Each point is reached from the start by the listed moves, each made once or not at all, plus a little noise. Is the number of moves made odd or even? Then give how often each move was made.

Moves:
(1): [ -3.3 -11.8]
(2): [ 25.1 -12.0]
Start: [ -8.9 -16.0]
Points:
[ 16.1 -27.3] -> odd (0, 1)
[-12.6 -27.8] -> odd (1, 0)
[ -9.0 -16.1] -> even (0, 0)

Moves:
(1): [ 18.8  -4.1 -14.0  -8.7 -16.8  18.5   8.3   1.9   7.1  -7.1   4.2  -4.2
  -2.9]
(2): [  1.5  25.6  15.2  -0.8 -27.6   7.4 -12.9   0.8  21.6   5.3  16.4  -4.3
  -7.4]
(3): [ 17.5  -6.8  14.8  -3.3  -9.7  17.3   3.2 -18.2  19.1  14.6 -11.4   3.3
  -9.9]
(4): [-13.3  -4.2  -8.2   8.7  -2.0   3.3  -6.6   0.6   5.8   0.3   0.2   6.5
   5.8]
(5): [ 16.7  14.7  -0.8  14.6  19.0   0.2   5.3  -5.9   1.5 -27.6   1.0  -3.7
   9.0]
(6): [  7.2   7.9   0.4 -12.0  -6.8   8.9  12.1 -13.5  -4.4  -0.4 -10.8  11.3
  15.3]
(7): [ -9.4 -21.5   9.2   5.5   3.8 -16.1  28.0  -2.8  -4.8 -13.3  -3.7   8.7
   3.6]
(8): [ -7.8  -5.4   8.5  -4.8   0.9  -1.8  -4.7  12.0   3.8  -2.2 -15.6 -10.8
   0.0]
(9): [  4.1   5.3  16.0 -31.0   8.1 -20.9 -17.7   1.7  33.6  -7.4  20.6  -7.1
   3.2]
(10): [ 10.4  15.6  -6.7  -2.0  -0.3 -22.3   6.6   1.1   4.4   4.4  -5.0  -7.1
  14.3]
(11): [11.3  4.1  5.8 10.2  8.5 14.5 18.1 11.0  0.8  7.2  9.3 16.1 18.2]
Start: [ -8.9   9.6   6.0 -18.7   0.8   7.2 -11.7  -5.9  -3.1  -0.9  -7.6 -12.1
   5.7]
Points:
[ 18.2  35.3  35.9 -54.0 -27.4  24.9 -21.6  22.7  64.1  -5.7  28.0 -21.7
  17.3] -> odd (1, 1, 0, 0, 0, 0, 0, 1, 1, 0, 1)
[ -0.6  -0.2  -0.6 -15.1  -9.7  43.7   5.4  19.7  13.1  -3.7 -10.0  -4.9
  27.6] -> even (1, 0, 0, 1, 0, 0, 0, 1, 0, 0, 1)
[ 37.9  38.3  25.6 -23.2  23.9   0.1  -3.3 -16.9  60.4  -9.8   6.4  -4.9
  47.4] -> even (0, 0, 1, 1, 1, 0, 0, 0, 1, 1, 1)
[ 16.1  13.9  18.7  -0.4  25.6  15.7  52.6 -18.0  -9.7 -34.9 -10.5  22.1
  51.8] -> even (0, 0, 0, 0, 1, 1, 1, 0, 0, 0, 1)
[ 26.9   8.4   6.0 -16.7 -18.2  36.4  14.4   2.7  37.5  18.3 -24.2  -9.5
  34.3] -> even (1, 0, 1, 1, 0, 0, 0, 1, 0, 1, 1)

Moves:
(1): [ -0.3  -8.2   1.7   0.7 -11.1 -11.8   1.0  20.8  -8.2   8.7  -1.6   7.8
  -1.1  -7.9  10.3   9.7  17.0  11.4   9.6   0.4  -1.8  10.3  12.9   8.8
 -13.2]
(2): [ 6.7  7.5 10.5 -4.3 -3.7  2.8 -6.4  1.8  2.5  4.8 -1.9 -0.7 -6.8 -6.4
 -0.1 -2.8  5.8 -4.4 -6.4  0.5  2.4 -3.4  0.2  4.4  9.4]
(3): [ -1.7 -11.0   6.2  12.3  10.7  -8.0   8.2  -1.6  -4.8   0.2 -16.2  -7.1
  -3.3   6.8  11.6   1.9  -1.1 -10.9  -0.4   4.1 -11.9  -4.4  -1.6  10.8
  -5.9]
(4): [-3.7  4.2  9.2 10.2  8.2  3.0  0.7 16.8 -3.5 11.6  0.4 -4.3 -4.5  6.8
 -9.0 -3.0 -5.5  4.0 -7.3 -6.9 -4.3  4.5 -2.7 -3.8  1.5]
(5): [ -3.4  12.7   3.1  11.6   7.2   6.3  -5.6  -0.4 -14.2 -12.5  -1.0  -6.0
 -12.3  -0.8   6.3   1.1  24.0  -8.7   3.2   7.5  11.6  -0.3   8.0   1.5
  -3.3]
(6): [  0.1 -15.5  -5.0   2.2   4.7  -6.8   8.6   1.9  -9.2  -3.3  -4.7  -2.8
  -7.0  -5.6  10.4  -6.9  -0.9  12.9 -12.0  -6.8   6.6   0.5  10.8  -5.6
  -2.3]
(7): [ -1.8  -1.2  13.0  15.1   4.9   3.8  -3.4   8.6   1.1  -8.5   7.7  -9.6
   9.1   2.1  -3.5   0.0   9.5   4.2 -14.5 -12.9 -11.4   2.3   3.3  11.4
   8.2]
(8): [  4.0   0.9   3.0  -2.8  -7.0  -9.6  -1.0   9.5   5.6  -8.1  11.8   7.3
  -0.7  -4.6  11.7   1.4   3.7  -9.3  11.8   4.9  -0.2  -1.9   6.9 -14.6
  15.8]
(9): [  2.6   0.9  -0.8   1.0  -4.4   6.4  -3.1  -1.0   2.4   5.7  -8.5  -0.2
  -2.0   8.1  -7.3   2.4   4.8  -6.3   6.3   0.9   3.7  -3.7  -4.4 -11.8
   5.7]
(10): [-9.8  0.6  6.6 -4.7  3.5  2.6 -5.8 10.5 -7.5  0.2 -6.8 -7.6  1.2 -9.9
  2.3 -5.7 18.1 -0.6 -7.9 -5.1  4.6 -4.8 -7.3 -6.1  1.7]
(11): [  0.2  -9.7 -10.2  -5.7  -0.1   1.0  -4.5   3.9  -5.3  -2.0  -9.6  -5.4
 -10.0  -7.0   3.8  -8.8  -5.6   1.1  -6.6  -1.3 -10.3   9.2  15.8   5.1
 -10.3]
(12): [ 1.5 -0.5 13.8 -0.6  2.2  1.9 -6.0  0.6 10.5  0.8  4.0  1.2  8.4 -8.7
  1.1 -7.9 -4.7 12.1 -2.7  3.4  1.8  9.9  0.0 -7.3 -1.6]
(13): [ 1.0  5.9  6.4  9.3 -4.3  1.8  0.3  2.1 -0.3  1.2 -0.5 -0.9 -0.7 -5.8
 -3.0 -4.4 -3.3 -5.0 -1.2  0.5  0.0  2.2 -0.6  4.5  1.5]
(14): [  5.8  -2.4  -0.9  -3.6   4.5 -13.8  -7.6   0.8   6.3  -4.3   7.6   5.9
   8.7   0.7  -0.3   8.6  -5.7  -3.9  -2.1 -10.7  15.6   4.6  -5.5   0.5
  -1.0]
(15): [  4.8   3.8  -0.2  -3.2  10.3   5.0   6.6  12.3   7.7  11.0   8.4 -10.4
   5.2  -5.7   1.9   1.2  -4.5  -0.1   0.6  -5.2   2.9   6.5   0.4  -5.3
   1.8]
(16): [ -7.0 -19.7  13.3  -1.9  12.1  15.5  17.2   5.1   0.7  -1.0   8.8   3.6
   8.1  -2.4  15.3  -7.2  -6.7  -0.9   3.3  -3.0   1.3   1.3  -0.2  -1.6
  -3.5]
(17): [  4.2  -8.8  -8.3  -4.4   5.4  -1.9   9.0  -2.5  10.7   6.0  -4.4   5.2
  10.2  -1.3   3.3  -3.6   3.8   4.7   2.8 -12.0  -4.5   2.1 -18.1  11.9
  -9.2]
(18): [  4.5  -2.7  -2.0   3.5  -1.1   1.0  -8.5  -6.0  -3.7   3.1   5.1  -0.4
   1.9   3.3   5.5  -3.6 -10.8  -3.9   6.7  -3.0   3.6   3.3   1.5  -1.8
   4.7]
(19): [ 2.5 -2.2 -2.0  3.3  2.4 -0.8  1.8 19.5 -2.0  5.9  0.5 -4.8  5.9  6.8
  0.5 -9.7 -4.9 -4.6 -3.9  2.3  5.9 -4.6  3.0  9.3 -4.2]
(20): [ -5.7   7.1   2.5   1.3  -6.1   8.2 -12.7   9.0  13.7  12.6   7.1  -8.4
  -2.4  -0.7  -9.7 -10.4   2.5  -2.4 -10.6   1.2 -12.6  -7.9   9.6  -5.1
 -15.8]
(21): [-7.4 -0.8  7.6 -4.1 -8.0  0.4  1.5 -0.7  5.4 -1.3  5.5 -1.4  2.2 -1.5
  0.2 -5.3  6.2  5.0  1.6 -1.1 -1.5  8.2 -0.2  0.9 -2.4]
(22): [ -7.0   3.7   6.6  -1.5  -6.7   1.5  -4.3  16.0   2.1  -2.8 -14.6   3.7
  -3.7   1.8  15.3   4.8  12.9  -1.9 -10.2  -0.8   0.5   3.3   6.9  -1.0
  -6.0]
(23): [-5.7  9.0  5.4 -0.5  6.4 -0.1  4.7  0.3  0.2 -2.2  6.0  5.1  6.0  3.8
  0.0  0.5 -2.0 -5.1 -5.7 -3.5  1.9 -1.9 11.9 -1.5  3.1]
(24): [-11.2   8.7   5.1   9.8   6.5  -3.2  -3.0   0.7   7.5   8.8   2.9   7.7
  -1.0  -5.3 -14.4   9.0  -1.9   4.4  -8.6  -7.4  -3.2  -2.0  -3.6  19.1
  22.4]
Start: [ 18.0   4.1 -11.5 -16.1  -8.6  -2.8  -2.2  -9.0   5.2   0.9 -11.6   2.0
  -4.0  -5.2  -4.4   5.3   1.9 -17.4  10.1   6.0   2.6  -6.4  -5.7   5.5
   9.1]
Points:
[-13.1  26.2  27.9  14.8   0.8   8.5 -21.2  71.0   9.1  24.7   9.4 -31.4
   3.6 -27.6 -10.1  -4.8  68.5  -8.6 -20.7 -14.2  -1.8   0.6  21.6  42.3
   5.6] -> odd (1, 0, 0, 0, 1, 0, 1, 0, 0, 1, 0, 0, 0, 0, 1, 0, 0, 0, 1, 1, 1, 0, 0, 1)
[  6.4 -27.3  -5.0  -7.3  24.2 -26.0  -6.0  31.7   0.3  19.0 -17.7 -24.9
   0.6 -23.6  16.2 -14.2 -10.1 -17.3 -21.2 -28.4  15.6   7.4   7.5  32.5
  15.0] -> even (0, 0, 1, 0, 0, 1, 0, 0, 0, 1, 1, 0, 0, 1, 1, 0, 0, 1, 1, 0, 1, 0, 0, 1)
[ -7.7  -0.9  49.9   5.4   2.6  -0.1 -24.4  67.9  -3.5   1.1   4.4  -0.5
 -14.1 -35.1  10.5   7.0  64.7 -22.7  -6.5 -28.2   9.7  18.8  18.4  18.6
  41.1] -> odd (1, 1, 0, 1, 1, 0, 1, 1, 1, 1, 1, 0, 0, 1, 0, 1, 0, 0, 0, 0, 1, 0, 0, 1)
[-10.3 -13.8  35.2  19.3  38.0   0.3   7.1  66.2   8.4  15.1  -3.1   1.5
  31.2 -11.3  20.0 -17.5   4.4 -13.8 -52.3 -64.8  17.4   5.5  -5.7  41.2
  25.6] -> odd (0, 0, 0, 1, 0, 1, 1, 0, 0, 1, 0, 0, 1, 1, 0, 1, 1, 1, 1, 0, 0, 1, 1, 1)
[  1.9  -1.2  31.4   6.5  -8.5  12.4  -3.0  92.3  36.1  34.3  12.6  -2.0
  13.6 -13.5  14.2   6.8  35.1 -21.6  -5.9 -10.6 -11.0  -1.5  29.1  14.4
  20.8] -> even (1, 0, 0, 0, 0, 0, 1, 1, 1, 0, 0, 0, 0, 0, 1, 1, 0, 0, 1, 1, 0, 1, 0, 1)
[-16.8   2.0   9.3 -10.4  -9.4 -10.1 -34.0  29.5  26.4  18.9 -43.6 -11.8
 -11.6 -12.2  -2.1   0.9  32.8 -33.6 -28.7 -14.5 -12.3  -3.6   3.5  16.5
  -2.3] -> odd (0, 0, 1, 0, 0, 0, 0, 0, 1, 1, 1, 0, 0, 1, 0, 0, 0, 0, 0, 1, 1, 1, 0, 1)
[-20.1 -11.9  61.5  11.7  27.3   7.9  25.0  76.7 -15.2  10.2 -23.2 -15.9
  -6.2 -34.2  57.0 -16.2  50.2  -6.1 -20.3  -8.1  14.5  26.4  31.8  -0.8
 -20.9] -> odd (1, 0, 1, 1, 1, 1, 0, 0, 0, 1, 0, 1, 1, 0, 1, 1, 0, 0, 0, 0, 1, 1, 1, 0)
[  8.6  11.5  30.2  22.3   0.3  10.5 -47.9  52.0   4.4  -0.3 -16.0 -28.8
   3.8 -12.9  13.6 -26.3  44.4 -26.8 -37.7 -16.4  33.2   1.0  19.6  -3.9
  -4.0] -> even (0, 0, 0, 0, 1, 1, 1, 0, 1, 1, 0, 1, 1, 1, 0, 0, 0, 1, 1, 1, 0, 1, 0, 0)
[  8.4  -9.2  40.0 -28.2   7.0  -7.9   5.5  94.9  22.2  31.6  14.6  13.6
  28.8 -22.0  53.8 -10.5  28.1 -26.9   3.8 -36.5  28.5  18.7   3.5   5.9
   6.8] -> even (1, 1, 0, 1, 0, 0, 0, 1, 0, 1, 0, 0, 0, 1, 1, 1, 1, 1, 1, 0, 1, 1, 1, 0)
